Rows are points. The points of each table are mixes of a few directions, plus a little noise. Count the directions of each table, and those that both share. Where both have some left over, give the other angles between the two spaces (their principal angles), to ten degrees, smallest first.
(in the rows, 128 means zero)

First (4 x 2):
[[ 85 189]
 [148 100]
 [124 133]
 [154  91]]
Second:
[[167  73]
 [115 148]
 [137 115]
 [106 159]
 [ 90 183]
 [155  91]]
Directions: first 1, second 1, shared 1

First (7 x 6):
[[ 84 125 145 147 139 146]
 [ 52 113 126 132 101 146]
 [200 119  94 187  76 166]
 [110 112  95 119  70 134]
 [144 136 131  97 147 101]
 [116 137 151 115 167 114]
 [189 154 153  99 197  88]]
Second (6 x 6):
[[127 142 156 120 120 124]
 [103 112  95  88 137 103]
 [148 172 228 180 146 159]
 [181 153 160 133 120 125]
 [ 99  98  73 119  94 131]
 [110  90  57 128 151 126]]
Directions: first 3, second 4, shared 3

First:
[[ 89 125 136 200 127  95 130 127 103]
 [113 135 161  70 107 210 155 184 163]
 [155 106 181  89 212 120  56  75 115]
 [147 133  84 142 110  96 136 113 124]
 [102 132 161 107 115 182 147 172 146]
 [148 137  83 125  98 117 148 128 135]
 [142 128  90 164 126  75 123  97 110]]
Second (9 x 9):
[[ 93  99 137  66  73 148 142 147 164]
 [131 140 108 160  93  94 145 110 151]
 [104 126 130 151  68  87 146 104 176]
 [129 160 130 190 151 141 143 151 105]
 [147 161 140 169 133 121 136 113 152]
 [145 147 110 176 179 131 123 142  70]
 [152 166 155 188 186 133 117 120 114]
 [150  93 104  19 136 162 109 140 113]
 [100  61 138  32 133 136  91 127 107]]
Directions: first 3, second 5, shared 3

First (8 x 12):
[[112 121  91 161 162 132  97 156 117 179 136 110]
 [137 132 149 109 108 126 146 112 134  99 123 138]
 [151 138 180  79  79 123 173  88 143  53 115 154]
 [103 117  71 180 180 133  80 172 112 207 142 100]
 [158 142 197  64  64 121 186  74 148  31 111 162]
 [116 122 100 153 154 130 105 150 120 167 135 114]
 [108 119  82 171 172 133  88 164 114 192 139 105]
 [138 133 152 105 107 125 148 110 135  96 122 140]]
Second, 10 rows:
[[128 129 132 127 126 125 129 124 131 125 128 129]
 [131 102  49 149 162 194 110 206  72 179 122 100]
 [129 115  90 138 144 160 119 165 101 153 125 114]
 [126 147 186 112 103  79 142  71 169  90 132 149]
 [125 157 215 105  91  55 148  42 189  71 134 159]
 [130 109  70 144 153 176 115 185  87 166 124 107]
 [127 142 170 117 110  93 138  87 157 101 131 143]
 [126 146 183 113 105  82 141  74 166  92 132 147]
 [128 129 130 128 127 127 128 126 129 127 128 129]
 [130 104  56 147 159 188 111 199  77 175 123 102]]
Directions: first 1, second 1, shared 0; angles 40

First (11 x 18):
[[110 105 117  72 131 100 118 132 118 144 155 148 146 145 112 131  85 119]
 [143 140 102 144 141 126 151 124 136 108 135 124 148 124 105 128 133 142]
 [ 76 121 201 116  84 132 119 150 123 194 108 131 101 151 145 132 123  72]
 [138 113  94 108 159 113 112 116 120  99 156 133 153 129 123 130 127 157]
 [167 169 146 209  98 178 159 129 154 117  66 102  73  88 153 117 162 129]
 [159 183 141 249 125 178 178 124 153  97  84  86 116 102 130 126 211 140]
 [ 71 106 178 113 132 118  96 135 106 162 145 127 146 170 140 141 160 104]
 [ 90 111 113  78 148  85 136 135 115 143 177 146 186 166  81 138 102 116]
 [170 122  64  99 149 113 130 114 133  89 143 141 135 106 114 121  87 165]
 [179 136  90 139 131 142 131 117 141  93 111 127 103  90 140 116 111 158]
 [104  97 162  84 112 123  77 132 112 159 127 140  99 138 165 129 110 112]]
Second, 8 rows:
[[ 82 127 128  90 187 116  57 131 150 128 195 104 155 156 143 105 120 170]
 [ 85 173 165 177 140 144 145 146 163 150 140  90 148 150 111 117 164 121]
 [193  95  65  77 146 128  69 103 123  77 128 145  86  81 177 112  77 187]
 [111 127 135 155 125 111 183 129 101 132 130 138 181 156  79 158 172  95]
 [121 112 159 112  76 125 147 137 108 167  94 152 102 130 129 142 108  76]
 [120 118 135 111 120 122 120 130 121 140 129 136 124 133 131 130 117 118]
 [115 116 129 111 133 116 122 128 117 133 141 135 143 141 122 134 127 122]
 [196 157 106 192  97 162 179 119 141  97  68 123  86  77 132 126 140 133]]
Directions: first 4, second 4, shared 3; angles 70

First (11 x 24):
[[168 129 157 153 112 151 182  97 148 134 136 143 125  81  81 108 152 140
  181 137 212 110 114 104]
 [130 142 131 140 143 145 149 172 140 152 122 155 196 147 154 113 108  79
  144 127 132 157 130 134]
 [130 116 140 147  96 126  64 162 120 150 137 119  65 117 138 156 193  97
   72 146  88  95 171 123]
 [ 97 149 121 112 137 150 118  88 110  85 149 114 144 119 120 159  99 101
   79 143 119  85 105 131]
 [107 120  92 107 155 148  73 161  87 148 131 120  62 180  97 129 147 138
   96  77 108 193 148 129]
 [145  86 115 126 125  55 131 213 157 187  72 147 135 179 198  80 137 181
  195 103  75 219 160 146]
 [160 133 150 149 119  91 110 138 157 135 119 108 116 111 161 125 135 147
  139 135 110 110 160 142]
 [187 129 163 143 118  66 178  73 184 107 108 105 135  77 142  99 106 216
  210 140 164  97 123 136]
 [ 97 166  87  79 195 140 110  67  99  64 143  87 124 162  93 140  43 170
  101  83 126 150  97 151]
 [100 115 121 114 113 162 177  96 110 113 136 159 162 116 100 132 124 106
  132 149 164 112  79 102]
 [ 88 123 131 134  98 178 115 145  99 133 152 156 146 117 124 166 163  33
   60 168 114  83 119 109]]
Second, 9 rows:
[[ 95 157 124 113 133 116  63  96 112  75 150  82 121 120 160 183  97 105
   37 152  58  56 135 152]
 [157 103 131 141 124 139 184 155 141 174 110 168 134 135 100  81 155 149
  208 107 189 189 122 107]
 [125 130 128 127 129 127 123 125 126 123 131 123 128 127 131 133 125 125
  120 130 122 122 128 130]
 [ 85 166 122 109 135 111  42  86 107  58 156  67 120 118 170 200  87  97
    8 160  36  34 137 159]
 [104 148 124 117 132 119  80 105 117  90 144  95 123 123 151 168 105 111
   62 145  78  76 133 145]
 [141 117 130 134 126 132 154 140 134 149 121 147 131 131 115 106 141 137
  164 118 156 156 125 118]
 [149 109 130 137 124 136 170 149 138 162 115 158 132 133 107  92 149 144
  188 113 173 174 123 113]
 [170  92 133 147 122 145 211 168 147 195 102 187 136 138  88  58 167 157
  243  98 216 218 119  98]
 [127 129 128 128 128 128 126 126 128 125 129 126 128 128 129 130 127 127
  125 129 126 125 128 128]]
Directions: first 6, second 1, shared 1

First:
[[134  91 119 128 182 117 128  97 102 152 103  81 159 103 108 152 116 120
  118 173 148 114  91 123 124  79 119 172 108 141 126  70]
 [ 87 156  92  89  68 142 160 199 156 131 113 152 183 186  84 129 145 128
  157  81 150  86 118 115 159 133 120  88 108 127 105 146]
 [156  96 155 146 136 120 113  94 134 113 133 117 107 117 156 118 119 134
  115 150  99 172 144 135 103 116 128 139 126 115 142 124]
 [113 182 131 122  59 144 132 176 158 103 156 188  98 162 143 102 145 136
  144  67 113 132 168 132 140 190 139  71 152 116 126 199]
 [ 98 184 101 119 139 138 137 155 103 149 135 147 123 116 109 140 137 119
  136 103 166  72 112 126 158 163 136 122 152 152 117 139]
 [138 113 124 146 224 115 115  73  69 163 118  81 120  60 124 157 112 114
  106 183 159 103  88 130 125 102 130 191 137 156 134  69]
 [125  81 128  95  25 132 153 179 208  94 104 137 197 225 108 106 138 145
  154 100  90 168 149 117 119  88 106  79  70  87 117 145]
 [117 148 117 124 136 131 131 136 116 138 129 132 128 121 119 134 131 124
  130 121 144 105 120 127 139 139 131 129 136 138 124 129]
 [150 100 157 133  74 127 122 129 174  92 136 143 119 163 155 101 129 142
  130 118  80 188 167 132 104 125 124 100 115  96 137 157]
 [177 114 169 187 249 109  81  20  57 142 153  91  36  15 186 139 103 119
   82 199 122 157 126 148  96 135 147 201 175 149 160  94]
 [114 145 116 118 115 133 136 149 131 131 127 138 138 139 116 129 134 127
  136 112 138 110 125 125 140 137 128 117 128 131 121 136]]
Second:
[[147 141 155 131 134 100 120 105 139 109 137 152 142 109 115 105  88 134
  152 143 100 118 136 116  91 131 148 106  86 135 145 119]
 [107 143 132 131 159 146 129 153 138 106 115 103  98 151 166 144 128 127
  110 157 157 109 155 126 151 148  99 114 155 138 104 149]
 [134 120  92 114  35 129  80  92  85 193 122 177 208 126  32 146 147 181
  169  65  86 111  82 123  72  60  62 147 117 102  79  86]
 [ 90  56 118 101 157 139 195 130 113  67 126  73  94 210 244 188  72 119
  109 165 171 177 170 115 146 196 112 127 172 140  95 123]
 [143 188  99 148 170 145  99 189 114 179 145 157 113 110 109 104 158  74
  141 134 157  69 112 151 190 186 141 136 132 140 190 125]
 [137 149 142 140 134 115 118 126 150 125 121 147 127  98 108 100 120 124
  150 139 105 133 121 135 109 118 161 114 109 132 148 128]
 [128 152 158 137 131 125 114 121 156 110 115 119 120 108 116 114 138 149
  113 136 117 115 139 122 115  92 123 112 120 128 111 153]
 [191 123 165 126 138  94 143  97 106 142 205 124 146  85 108  89 153 102
   66  82 136  87 131 110 168 134 171 160  60 119 209 142]
 [136 147 131 144  93 121 104 117 152 151 107 157 145  81  65  94 154 142
  153 109  84 150  94 143  91  66 158 126 114 118 134 126]
 [ 72  47  87 102 114 156 183 135 115 101  95  79 105 204 209 197 111 135
  126 139 156 214 135 136 131 146 105 142 202 125  67 115]
 [121 142 130 134 143 137 126 144 140 125 120 118 110 126 137 126 140 122
  119 139 138 124 133 134 143 130 129 125 141 132 127 142]]
Directions: first 3, second 6, shared 0; angles 40, 60, 80

First (9 x 32):
[[112 108 112 116 128 123 117  96 123 134 117 138 158 134 112 129 140 114
  128 134 137 106 117 144 113 135 134 114 112 141 116 125]
 [104 135 146  92 119 161 160 137 131 161 140 109 106 122 135 125 111 138
  139 117 139 164 116 114 108 124 139 121 153 105 128 153]
 [154  76 149 186  98  92 108 154 101 156 106  26   7 144 137 121  88 178
  163 106 109 130 145  98 148 169 125 164 131 121 124 110]
 [167 150 127 141 134 118 130 143 102 128 131 143 149 135 126 149 154 131
  123 130 127 105 120 138 146 115 124  96 117 143 131 109]
 [114 120 119 124 125 131 123 113 135 121 120 135 144 125 122 121 124 112
  121 135 130 121 125 139 128 133 132 138 125 137 128 127]
 [102 136 137 110 136 149 131 125 167 109 136 153 124 121 135 111 116 119
  125 133 125 165 139 123 116 125 120 162 145 105 131 152]
 [124 152 136 111 118 163 144 128 133 123 124 159 156 124 125 124 126  99
  112 143 132 137 108 157 147 121 133 139 141 139 142 129]
 [127 127  92 149 140  97 117 124 127 102 133 120 163 108 130 130 132 120
  106 128 128  88 146 116 134 119 136 114 109 150 133 110]
 [148 148 133 122 155 119 123 133 133 119 145 170 145 140 129 143 161 140
  135 126 126 135 136 122 112 112 109 104 119 111 118 136]]
Second:
[[135 119 123 119 138 147 129 118 136 109 138 118 122 156 106 150 136 122
  107  90 134 128 122 136 127 132 122 122 133 132 131 115]
 [142 142 118 128 134 147 133 125 117 115 130  97 141 147  98 127 151 118
  116  99 132 143 136 127 109 131 116 148 141 142 105 121]
 [123 140 132 138 117 110 127 138 118 147 117 135 136 101 148 102 122 133
  150 166 122 129 134 119 127 123 134 137 123 128 121 142]
 [132 124 125 123 134 139 129 122 132 117 134 122 124 144 115 141 134 125
  115 106 131 129 125 132 126 130 123 125 132 129 129 120]
 [124 134 130 135 122 117 127 135 122 140 120 134 133 111 142 111 123 132
  141 152 124 128 132 123 128 125 133 133 124 126 126 136]
 [106 121 143 136 112  89 122 142 133 161 115 171 122  84 181 107  96 145
  161 195 119 112 126 121 150 121 149 113 109 110 150 148]
 [139 116 119 114 145 159 131 112 138  97 145 108 120 170  90 162 143 117
   94  66 137 130 121 140 123 135 116 122 139 132 129 108]
 [143 118 117 113 147 164 132 110 138  93 146 102 121 176  84 163 148 114
   89  58 138 134 121 141 121 136 113 124 142 136 125 105]
 [108 138 144 146 103  80 122 150 119 173 105 164 135  65 189  83  99 146
  177 220 114 119 135 113 141 118 149 130 109 116 134 158]]
Directions: first 6, second 2, shared 0; angles 80, 90

First (9 x 32):
[[138 133 119 138 177 108 112  97 150 155 140 161 150 161 141  96 136 122
   73 125 107 108 119 190 132 110 137 147 129 133 111 144]
 [120 123 136 119  83 146 143 154 108 104 117  98 109  98 117 156 120 134
  178 131 147 146 134  73 124 145 120 110 127 124 142 115]
 [132 131 124 131 151 118 121 113 138 140 134 144 139 144 134 112 132 125
  102 126 118 118 124 157 130 119 132 137 128 130 119 135]
 [117 123 137 116  73 151 145 162 103  97 115  92 104  91 112 163 120 136
  189 130 152 152 138  57 122 149 119 106 126 123 146 112]
 [141 133 117 140 192 102 107  89 156 163 143 170 157 170 143  87 138 121
   57 124 101 102 118 209 133 105 139 153 130 136 107 147]
 [123 123 133 123  99 139 138 146 113 112 120 108 115 108 122 147 122 132
  162 131 141 141 133  92 126 138 124 116 126 125 138 118]
 [117 122 138 119  79 148 143 157 105 102 116  94 107  94 115 159 119 136
  183 132 150 150 136  64 122 147 118 109 127 122 146 114]
 [134 130 122 135 161 114 117 107 144 147 137 150 143 150 136 106 134 124
   90 126 114 113 122 171 131 115 133 141 128 131 117 138]
 [130 129 127 129 137 125 125 122 132 134 131 135 133 135 131 122 129 126
  118 127 124 123 127 141 128 125 129 131 128 129 125 132]]
Second:
[[135 145 138 123 121 122 126 140 134 136 140 134 132 120 137 132 102 140
  134 107 139 142  97 138 123 129 136 128 107 121 137 161]
 [129 125 143 138 136 202 108 102 125  96 146 123 157 150 122 115 151 122
  161 146 130 100 145 140 112 127  88 108 173 151 117 128]
 [131 131 127 129 129  88 145 143 143 141 124 138 103 126 118 130 124  97
  121 129 114 132 123 117 133 132 147 128 111 126 142 114]
 [124 121 123 119 127 155 114 115 110 120 124 122 160 122 152 135 129 171
  124 121 149 143 131 135 123 118 118 136 133 122 108 146]
 [138 142 140 115 120 132 122 136 132 132 142 137 150 117 152 141 100 151
  136 103 145 159  91 140 116 123 135 128 103 118 129 173]
 [125 155 129 148 115 100 127 151 130 151 137 112  71 124  81  99 102 119
  121 121 118  77 116 136 153 155 136 124 124 128 158 132]
 [123 116 122 135 135 123 136 122 130 125 117 126 113 137 111 122 151 100
  123 149 112 113 154 116 133 130 124 126 144 137 128  91]
 [125 140 119 121 114 109 119 140 110 147 123 117 124 107 140 130  98 182
  108 102 150 137 107 139 140 131 141 144 105 107 128 163]
 [131 122 136 121 133 179 113 107 122 105 138 130 174 135 153 136 139 148
  147 129 142 143 130 137 109 115 106 124 143 134 108 144]
 [133 128 130 113 126 127 128 129 128 128 128 138 151 120 156 145 119 147
  127 114 141 164 111 131 118 118 135 134 110 119 120 151]
 [115  84 102 144 153  71 167 121 143 130  87 133  73 150  84 122 196  31
  105 188  72 100 203  80 147 131 142 127 156 145 132   7]]
Directions: first 1, second 4, shared 0; angles 90

First (8 x 32):
[[115 149 155  87 104 182 117 113  95 137 105 144  91 163 131 123 140 143
   75  74 147 146  68 128 175 103 154 188 134 104 105  75]
 [145 100  92 182 159  58 142 148 171 116 158 107 177  82 124 135 112 108
  198 198 102 104 207 128  67 161  94  50 121 160 159 198]
 [106 164 174  58  88 218 110 102  73 143  89 154  65 187 133 119 149 153
   39  38 161 159  27 127 207  85 172 229 137  87  89  38]
 [141 106 101 170 152  74 139 144 161 119 152 112 166  92 125 133 115 113
  182 182 108 109 189 128  80 154 101  67 122 153 152 182]
 [145 101  94 180 158  61 141 147 169 117 157 108 175  84 124 134 112 109
  195 195 103 105 204 128  69 160  95  53 121 159 157 195]
 [127 129 129 126 127 131 127 127 126 128 127 129 126 130 128 128 129 129
  125 125 129 129 125 128 131 127 129 131 128 127 127 125]
 [120 140 144 104 114 159 122 119 109 133 115 137 106 148 130 125 135 137
   97  97 139 139  93 128 155 113 143 163 131 114 115  97]
 [124 134 135 117 122 143 125 124 119 130 122 132 118 137 129 127 131 132
  114 113 133 133 112 128 141 121 135 144 129 121 122 114]]
Second, 9 rows:
[[159 149 113 174 136  60 141 136 132  91 133  95 149  92 117 151  95 131
  186 205 112  84 189 153  47 132 115  58  89 127 159 202]
 [ 82  96 148  63 117 228 110 117 125 182 121 173  96 180 143  93 173 122
   42  15 152 192  39  93 247 123 147 231 184 131  83  20]
 [101 109 139  89 121 186 119 122 127 160 123 156 110 159 137 108 154 123
   78  62 142 167  75 106 198 125 141 190 161 130 103  64]
 [118 120 133 112 125 149 123 125 127 141 128 139 122 139 131 121 138 127
  110 102 134 143 108 121 157 128 133 151 141 129 117 103]
 [106 112 138  96 123 176 121 122 127 154 123 151 113 153 136 110 150 124
   86  73 140 159  84 110 185 127 137 178 155 130 107  74]
 [152 143 116 162 134  79 136 133 130 100 133 104 144 100 118 148 105 130
  172 185 115  95 174 146  68 131 119  74 100 125 150 184]
 [136 133 124 139 129 112 130 130 129 120 130 121 133 121 125 133 121 129
  141 145 124 119 141 133 110 129 126 114 120 128 136 144]
 [139 135 123 143 132 106 132 131 129 115 130 116 135 116 125 135 116 129
  149 156 122 113 150 137  98 130 125 102 115 128 138 152]
 [162 151 113 176 138  56 141 136 130  90 134  94 153  91 118 154  94 131
  190 210 110  81 193 154  42 133 114  53  89 125 160 207]]
Directions: first 1, second 1, shared 0; angles 30

First, 8 rows:
[[116 125 164  43 118  43 156 158 134 108 130 125 169  86 134 118 172 223
  123 134 123  75  72 201 154  70  95 202 149 173 117  97]
 [103  86 159 163  85  93 212 118  69 143  98  87  86  72  59 149 126 215
  140 117 150 125 158 198 125 159 113 129 238 154 171 150]
 [152 151 101 121 150 159  78 127 159 124 140 143 143 162 162 119 124  74
  128 137 117 134 125  75 128 122 141 115  73 111 108 121]
 [ 86 109 134 168 114 107 183 142  94 149 112 110 100 129  94 129 109 126
  125  66 140 150 163 183  87 140 120 107 155 128 161 167]
 [184 154 106 101 154 178  53 107 171 107 146 153 157 145 171 126 138  96
  131 196 112 119 101  37 166 129 148 131  80 116  91  94]
 [ 89 113 155 188 135 175 125 121 113 128 136 151 103 138 117 148 107  83
  111 122 119 165 141 134 114 166 147 104 130  88 132 136]
 [171 134  98 131 125 146 119 108 130 137 118 111 122 130 126 128 124 126
  146 149 136 128 146  81 137 141 133 110 135 136 130 132]
 [128 151 107 107 149 127  98 146 155 128 140 142 149 162 160 111 127  81
  122 105 121 132 120 113 112 102 129 123  66 120 115 128]]
Second, 10 rows:
[[152 122 119 105 108 128 134 120 128 118 124 103 115  99 113 123 133 157
  148 155 137 119 133 136 155 138 114 152 146 142 110 117]
 [ 98 137 146 167 165 117 122 133 123 148 129 172 160 174 155 143 129 103
   93  95 112 129 112 100  86 105 156  83 118 116 174 145]
 [ 67 137 125 152 142 167 108 164 144 125 151 147 106 171 141 108  92  12
  111  60 120 182 148 172  86 138 126 119  37  72  95 147]
 [149 125 130 121 125 113 135 115 122 130 119 123 137 114 125 136 141 170
  132 151 130 108 120 110 141 123 130 129 161 148 142 122]
 [204 114 117  78  89 101 149  93 118 116 106  79 124  57  97 135 159 249
  168 212 147  79 122 109 195 136 110 169 216 186 124  99]
 [ 89 135 132 152 146 143 117 147 134 133 140 151 127 163 142 123 111  64
  109  85 119 155 133 141  95 126 136 110  81  97 126 142]
 [ 64 142 145 181 173 138 112 153 131 147 142 183 149 198 162 132 109  39
   83  57 107 159 122 124  63 110 155  77  68  85 156 155]
 [151 118  99  77  75 160 129 134 142  95 135  66  70  73  91  97 112 122
  177 154 150 147 161 189 178 168  84 195 109 126  44 109]
 [158 122 123 107 111 119 136 115 125 122 120 107 124  98 115 129 139 174
  146 161 136 110 127 124 156 133 119 146 161 150 123 116]
 [148 129 144 140 147  92 138 107 113 145 113 149 167 133 140 154 154 190
  113 150 121  91 102  76 125 104 150 100 184 158 186 128]]
Directions: first 4, second 2, shared 1; angles 90
